Each row is a point. The points of each table are mixes of a few directions, plus a little noise. Count the directions of each table, and those that both share. Where both have some left over, give the other angles between the two spaces (their principal angles), to ten degrees, smallest first.
In the rows, zero is written as 128.

First (5 x 3)
[[180 144 115]
 [155 121 138]
 [105 119 136]
 [ 59 137 112]
 [141 119 138]]
Second (7 x 3)
[[127 129 127]
 [117 138 116]
 [105 151 102]
 [121 135 120]
 [132 124 132]
 [188  72 192]
 [109 145 107]]
Directions: first 2, second 1, shared 1

First (6 x 6)
[[135 151 141 110 101 143]
 [122 110 118 142 149 116]
 [119  99 112 151 162 109]
 [120 101 113 149 159 110]
 [124 117 122 137 141 121]
 [147 190 162  80  54 169]]
Second (7 x 6)
[[153 137 147 193 156  92]
 [145 151 131 150 107 136]
 [123 142 115  93  85 166]
 [ 96  98 114  69 136 140]
 [127 121 131 136 143 116]
 [109  91 131 120 179  97]
 [143 155 126 135  91 150]]
Directions: first 1, second 2, shared 0; angles 30

First (8 x 9)
[[131  90 129 146 133 124 104 112 143]
 [136  97 124 140 135 126 109 110 150]
 [102 240 139  85 106 136 197 189  52]
 [113 121 140 143 122 124 122 137 102]
 [152 133 108 107 137 135 135 112 174]
 [133 164 121 104 127 133 152 138 130]
 [129  95 130 146 132 124 107 114 138]
 [127  83 133 154 132 122  99 113 136]]
Second (7 x 9)
[[124 128 111 126 117 139 139 134 161]
 [ 91 159 125 130  95 141 160 171 111]
 [124 147 149 125 134 117 128 135  76]
 [117  88 109 150 112 139 119 126 179]
 [175 134 136 102 169 112 111  88 124]
 [143 154 164 116 156 104 117 119  49]
 [122  87 101 147 112 143 121 123 196]]
Directions: first 2, second 3, shared 2

First (10 x 12)
[[114 105 115 119 144 147 101 125 183 125 102 105]
 [ 82  97 138 136 136 125  85 103 138  49 151 132]
 [114 124 132 132 116 122 129 115  87  90 158 153]
 [126 151 122 123  95 121 165 133  49 105 186 187]
 [135 137 107 115 110 140 152 137 100 137 141 155]
 [149 111 153 147 149 116 108 111 153 155  75  76]
 [158 134 107 114 124 146 149 140 133 183  95 120]
 [121 154 118 119 137 131 134 160 179 147 138 128]
 [125 162 174 157 137  83 129 139 128 117 161 123]
 [157 105 112 120 130 149 129 117 130 171  72 103]]
Second (10 x 12)
[[122 143 104 132 148  70 119 103 122 132 203 135]
 [117 149 139 130 130 114 118 127 127 173 158 103]
 [123 164  97 133 131  76 145 145 160 141 164 101]
 [117  84 127 131 107 156 122 114 105  87  76 106]
 [146 162  91 119 139  83 117  93 161 154 170 131]
 [104 111 137 117 107 182 126 145 130  81 101 148]
 [113 100 151 118 105 190 111 121 113 111  82 126]
 [133 119 164 130 134 162 141 160 115 128 106 155]
 [170 160 116 129 152  91 139 124 153 171 146 142]
 [134  89 155 139 127 158 145 148  94 104  75 132]]
Directions: first 4, second 6, shared 2; angles 40, 70

First (9 x 18)
[[139  95 142 133 123 135 147 120 113 135 137 107 137 131 132 148 120 109]
 [108 175  85 113 106 128 117 111 113 114  89  90 108 124  95 140 132 156]
 [134  98 138 113 132 115 125 141 125 138 133 134 138 107 107 173 128 144]
 [ 69 196 100 149 141 144 133  93 117 117  96 116 127 157 197  78 170 172]
 [107 156 152  73 173  88 108 136 166 133 137 173 126 112  96 140 135 191]
 [141 159  98 118 111 171 135 145 109 139 137 104 132 119 136  89 128  85]
 [147 111  96 172  85 141 114 144 113 114 109 122 119 125 124 130 123  96]
 [169  41 166 184 122 131 136 152 137 132 162 165 143 137 161 124 111  66]
 [136 120 175  96 157 100 136 112 159 131 151 140 120 139 102 129 105 132]]
Second (10 x 18)
[[122 156 143 119 147 109 116 122 162 117 133 157 112 143 123  95 121 138]
 [150 130 142 122 131 139 135 135 141 132 154 134 125 136 129  92 110  86]
 [125 124 167 146 138 105 146  73 151 106 127 115 104 181 136 104 103 119]
 [143 104 145 100 151 105 100 181 155 145 153 193 142  87  99 155 131 148]
 [141 158 153  87 153 125 130 131 160 134 160 145 119 134 110  85 108 108]
 [123 138  91  98 114 109  90 163 124 129 102 141 125  80  67 187 140 178]
 [ 90 137 100 117 128 137 135 118  88 140  99  95 148 108 141 177 165 185]
 [144 134 122 146 115 156 140 128 122 128 140 116 127 142 151  85 119  79]
 [132 115 122 176 114 144 132 126 122 119 125 131 129 147 170  99 132  99]
 [110  83  95 167  90 153 154 103  57 132  88  55 149 123 154 200 152 141]]
Directions: first 6, second 6, shared 6

First (10 x 24)
[[166 117 152 117  90  92 139 113 142 122 133 147 122 143 117 129 107 120
  120 124 114 128  77 100]
 [165  94 113 170 133 138 118 135 123 114 132 138 115 114 133  67 152 154
  119 116 125 142 172 111]
 [134 132 123 117 108 149 120 134 120 134 130 156 156 118 133 142 111 131
  130 126 102 126 100 125]
 [111 155 143 100 107 124 135 104 130 149 124 128 149 134 124 183  99 115
  122 141 125 128  73 122]
 [152 125 122 143 102 142 119 120 123 133 118 157 159 110 134 128 108 146
  117 126 104 132  99 111]
 [135 107 145 113 151  61 146 168 156  81 138 109  65 166 112  87 151  93
  161 111 146  96 156 159]
 [ 97 136  74 183 175 195  99 159 103 130  99 123 166  78 155 103 150 168
  135 126 129 124 203 169]
 [ 39 180 146  71 165 119 148 114 130 153 132  66 113 157 119 209 131  85
  142 154 174 120 130 165]
 [132 106 124  84 118 173 118 154 106 133 183 159 119 136 128 115 149 116
  139 119 102 143 149 114]
 [149 128 138 183 130  87 139  78 146 132  92  96 119 124 124 118 122 150
   96 137 159 141 122 102]]
Second (9 x 24)
[[118 121 153  81 105 117 129 144 138 102 150 154 100 160 139 137 118  84
  156 138 109  96  91 149]
 [128 161 130  99  90 128 138  93 124 164 125 120 184 162  98 205 110 144
  112 156 112 132  84  99]
 [140 138 134  79 123 115 152 143 143 143 139 126  95 134 125 154 121  92
  122 112 145 113 103 120]
 [ 98 114 120 221 166 153 106  70 116 125 102  87 120 111 156  85 160 171
  105 165 162 160 200 126]
 [126 121 142  96 117 122 132 142 139 111 143 144  97 145 141 130 122  93
  144 131 123 104 107 142]
 [155 115  94 188 126 167 110 125 123 127 101 145 147 100 157  97 135 167
  109 137 118 120 154 122]
 [129 129 113 173 148 151 129  93 129 149 107  98 110 109 150 119 144 148
   93 144 166 139 166 110]
 [125 136 149  56 126  78 143 184 129 117 159 144 139 135  79 139 111  95
  168  76 104 135  92 145]
 [132 118 114 159 150 119 115 158 112 114 123 135 159  96 108  85 133 155
  144  93 112 153 157 139]]
Directions: first 5, second 5, shared 2; angles 30, 80, 90

First (11 x 32)
[[120 108 110 141 136 131 111 113  89  92 120 143 131 149 163 144 148 183
  151 111 110  83 150  87 169 115 105 142  67  96 110 138]
 [139 157 155 108 115 123 153 150 186 182 140 106 123  97  75 103  98  45
   94 154 155 196  95 190  66 148 162 107 219 176 154 113]
 [126 123 123 132 130 129 124 124 117 118 126 132 129 134 137 132 133 143
  134 124 123 116 134 117 139 124 122 132 112 119 123 131]
 [141 162 159 105 114 122 156 153 194 190 141 102 122  92  67 100  94  33
   89 157 159 206  90 199  57 150 167 104 232 183 158 111]
 [134 143 142 118 122 126 140 139 157 155 134 117 126 112 101 116 113  86
  111 141 142 162 111 159  97 138 145 118 174 152 142 121]
 [122 112 113 139 135 131 115 116  97  99 122 140 130 145 157 141 144 173
  146 114 114  91 146  95 162 117 109 139  79 102 114 136]
 [125 121 122 133 131 129 122 123 114 115 125 133 129 136 141 134 135 148
  136 122 122 112 136 113 143 123 120 133 106 116 121 131]
 [133 142 141 119 122 126 140 138 155 153 134 117 126 113 103 116 114  89
  112 140 141 160 112 157  99 137 144 118 170 150 140 121]
 [121 110 112 140 135 131 113 115  94  96 121 142 131 147 159 143 146 177
  148 113 112  88 148  92 165 116 108 140  74 100 112 137]
 [127 126 126 130 129 128 126 126 123 124 127 130 128 130 132 130 130 135
  131 126 126 123 131 123 133 126 125 130 121 124 126 129]
 [119 104 106 144 138 132 108 110  81  84 119 146 132 153 171 148 153 196
  156 107 106  73 155  78 178 112 100 145  54  89 106 140]]
Second (8 x 32)
[[143  86 100 140 116 129 146 157 125 182 125 147 151 183  98  85 124 104
  132 153 145 119 167  85 108 170 153  86 122 111 128 102]
 [142 159 103 105 133 107 127 122  69 103 114 110 135 119 155 103 123 132
  158 113 149  91 126 163 106  93 132 135 174 105 125 152]
 [130 149 152 133 137 129 105 113 117  86  99 127 118 113 144 160 139 138
  129 109 128 103 107 138  96 114 130 123 125 144 135 127]
 [158  60 135 159  99 146 152 166 128 217 106 160 157 202  54 106 126  92
  136 152 145 115 169  63 129 187 161  74  96 140 136  94]
 [104 124 199 162 111 136 123 112 168 109 160 116 118 115 117 201 132 148
   94 160  90 180 100 121 156 150 111 154  91 147 130  95]
 [131 142  97 107 129 113 139 129  99 130 141 114 135 123 142  97 118 129
  144 129 139 123 135 150 137 109 126 143 162 104 121 147]
 [ 99 164 122 116 158 126 102 104 164  64 143 122 102  82 182 148 137 150
  102 112 109 145 102 149 108 108 107 146 126 128 126 135]
 [117 143 117  99 142 141 129 120 155 135 137 129 110  86 133 125 123 130
  129  94 121 148 117 152 183  93 105 161 130 147 124 171]]
Directions: first 1, second 5, shared 0; angles 80

First (11 x 32)
[[123 143 117 122 135 128 131 141 126 143 117 147 121 131 125 146 139 126
  123 131 152 143 133 136 139 132 136 126 143 133 110 129]
 [106 168 139 108 153 142 116 142 149 164 116 126 131 154 121 113 123 128
  117 121 161 137 135 142 145 146 123 157 135 132 138 128]
 [132 118 100 141 117 115 142 127  93 116 115 149 121 108 133 171 148 120
  123 141 142 151 139 122 132 124 141 122 138 141 102 122]
 [116 105  99 166 108 110 136  82  41  89 103 102 141  89 151 167 140 104
  106 144 142 166 163  95 128 138 125 188 106 168 140  98]
 [106 139 166 125 142 144 104 100 141 131 134  66 153 147 133  66  93 127
  120 112 114 110 133 119 123 147  98 190  92 130 193 119]
 [118 165 128 102 150 138 125 162 158 169 118 157 118 152 115 133 136 132
  125 125 163 138 126 151 146 135 136 118 154 124 107 138]
 [138 114 151 126 124 133 121 122 155 119 150 109 133 135 126  92 110 137
  141 119  91  97 111 126 113 120 118 113 114 110 149 136]
 [142  92 115 153 104 113 138 105  92  91 132 120 130 100 139 146 133 123
  131 137 104 129 131 109 114 117 130 123 116 134 127 120]
 [191  58 140 137  90 116 145 135 171  82 184 147 113 110 122 112 122 154
  176 126  31  63  76 126  86  77 138   7 127  77 105 156]
 [128 145 124 114 138 132 130 152 148 149 125 154 118 139 119 137 136 132
  130 128 145 132 123 143 137 127 137 108 148 122 106 136]
 [108 160 129 115 147 137 121 139 134 156 113 131 129 144 124 127 129 125
  116 125 162 143 138 138 144 144 126 155 136 137 130 126]]
Second (10 x 32)
[[189 100 128  99 133 112 119 162  93 136 125 139 120  96 108 129 165 134
  161 152 107 158 139 128 119  87 152  70 174  97  96 135]
 [122 155 149 103 153 141 110 142 147 160 123 114 134 148 118  96 122 131
  127 123 142 133 133 138 136 136 121 148 135 121 145 130]
 [137 104 124 142 117 118 125 103  81 103 123 100 138 103 136 129 132 120
  127 138 115 143 144 107 119 124 124 152 117 138 144 114]
 [179  89 136 117 119 116 124 141 118 114 144 127 125 104 118 115 142 138
  160 140  84 124 121 123 108  93 139  71 146  97 116 137]
 [ 68 135  96 184 104 126 151  73  98  92 111 120 136 127 161 176 111 107
   84 120 161 130 140 109 138 168 113 205  80 185 145 104]
 [ 85 168 132 129 139 145 131 128 175 149 127 137 126 165 132 125 106 129
  108 110 158 110 117 144 143 156 118 154 114 141 136 132]
 [162  94 118 130 116 112 129 128  84 109 126 128 127  95 127 141 150 126
  144 146 108 146 138 114 117 105 140 104 142 121 113 124]
 [136 155 134  95 149 137 124 173 169 169 129 163 114 150 109 124 138 140
  137 126 144 128 116 154 139 122 141  88 162 108 100 145]
 [129 102 121 156 106 120 138  99 109  94 135 116 131 111 142 138 121 124
  125 129 105 117 126 112 117 126 122 133 105 137 137 122]
 [ 74 180 144 126 144 154 128 129 206 157 135 134 128 184 130 106  91 134
  106  99 155  91 106 150 143 164 110 157 106 138 146 137]]
Directions: first 3, second 4, shared 3

First (8 x 32)
[[136 142 130 120 138 151 116 122 115 124 140 100 134  97 124  99 119 114
   87 103  94 153 203 164 118 140 186 111 116 114 176 134]
 [ 99 129 130 149 134 119 135 125 126 162 115 117 127 133 129 128 128 126
  115 129 132 123 130 138 114 132 133 126 127 117 130 100]
 [129 143 130 124 140 149 117 121 113 132 138  96 134  97 124  97 118 113
   83 103  94 153 208 167 115 142 190 109 114 112 180 128]
 [ 54 119 132 183 135  88 156 126 134 209  89 126 120 166 133 152 135 136
  130 151 167  96  72 123 103 128  91 138 134 113  94  57]
 [168 139 128  97 129 157 109 127 120  87 152 117 134  96 124 103 120 117
  109 106  94 155 190 146 136 133 172 116 119 129 166 165]
 [112 112 126 143 119  99 144 135 144 142 111 157 121 165 133 162 139 144
  172 157 168  97  41  90 135 115  61 147 142 141  73 113]
 [182 127 125  90 117 146 114 133 132  67 151 146 130 118 127 128 128 130
  150 125 119 138 127 111 153 121 121 130 130 148 125 179]
 [146 114 124 118 113 115 133 137 143 102 128 163 124 152 131 156 137 142
  177 150 156 108  55  85 148 113  70 146 141 150  80 146]]
Second (9 x 32)
[[107 153 143 131 171 147 179 122 156 120 114 142 106  99  87  85 135 106
   77 118 118 106 152 131 104  98 169 128 117 124 129  64]
 [146 109 109 152 100 104 119 143 134 133 133 145 131 175 148 194 128 149
  209 159 159 125  54  90 149 128  58 130 147 146  76 154]
 [125 139 133 129 145 138 150 126 141 119 126 136 119 116 110 113 131 119
  112 125 123 120 138 128 120 114 145 126 124 129 127 104]
 [147 135 127 124 134 141 134 131 136 106 138 133 124 119 119 125 126 123
  131 125 118 133 141 125 131 121 140 121 127 134 129 133]
 [ 95 115 127 154 122  98 138 130 132 165 108 137 126 161 138 155 134 140
  151 149 159 106  69 111 125 126  83 139 137 127  94 104]
 [109 128 140 105 129 133 106 114 102 142 123 101 139 105 138  89 125 123
   77 106 111 139 178 164 118 150 165 130 117 108 175 134]
 [123 161 146 111 175 166 170 118 150  98 127 133 109  74  83  63 131  99
   54 100  96 121 197 149 105 102 205 121 110 121 158  79]
 [150 115 121 110 100 127  81 128  98 125 142 107 148 131 157 137 120 138
  141 121 118 155 146 143 143 156 125 125 129 125 153 185]
 [150  97 108 135  78 100  75 138 102 143 140 119 151 174 175 191 121 156
  202 149 149 147  77 112 157 159  63 131 144 136 109 195]]
Directions: first 2, second 3, shared 1; angles 30
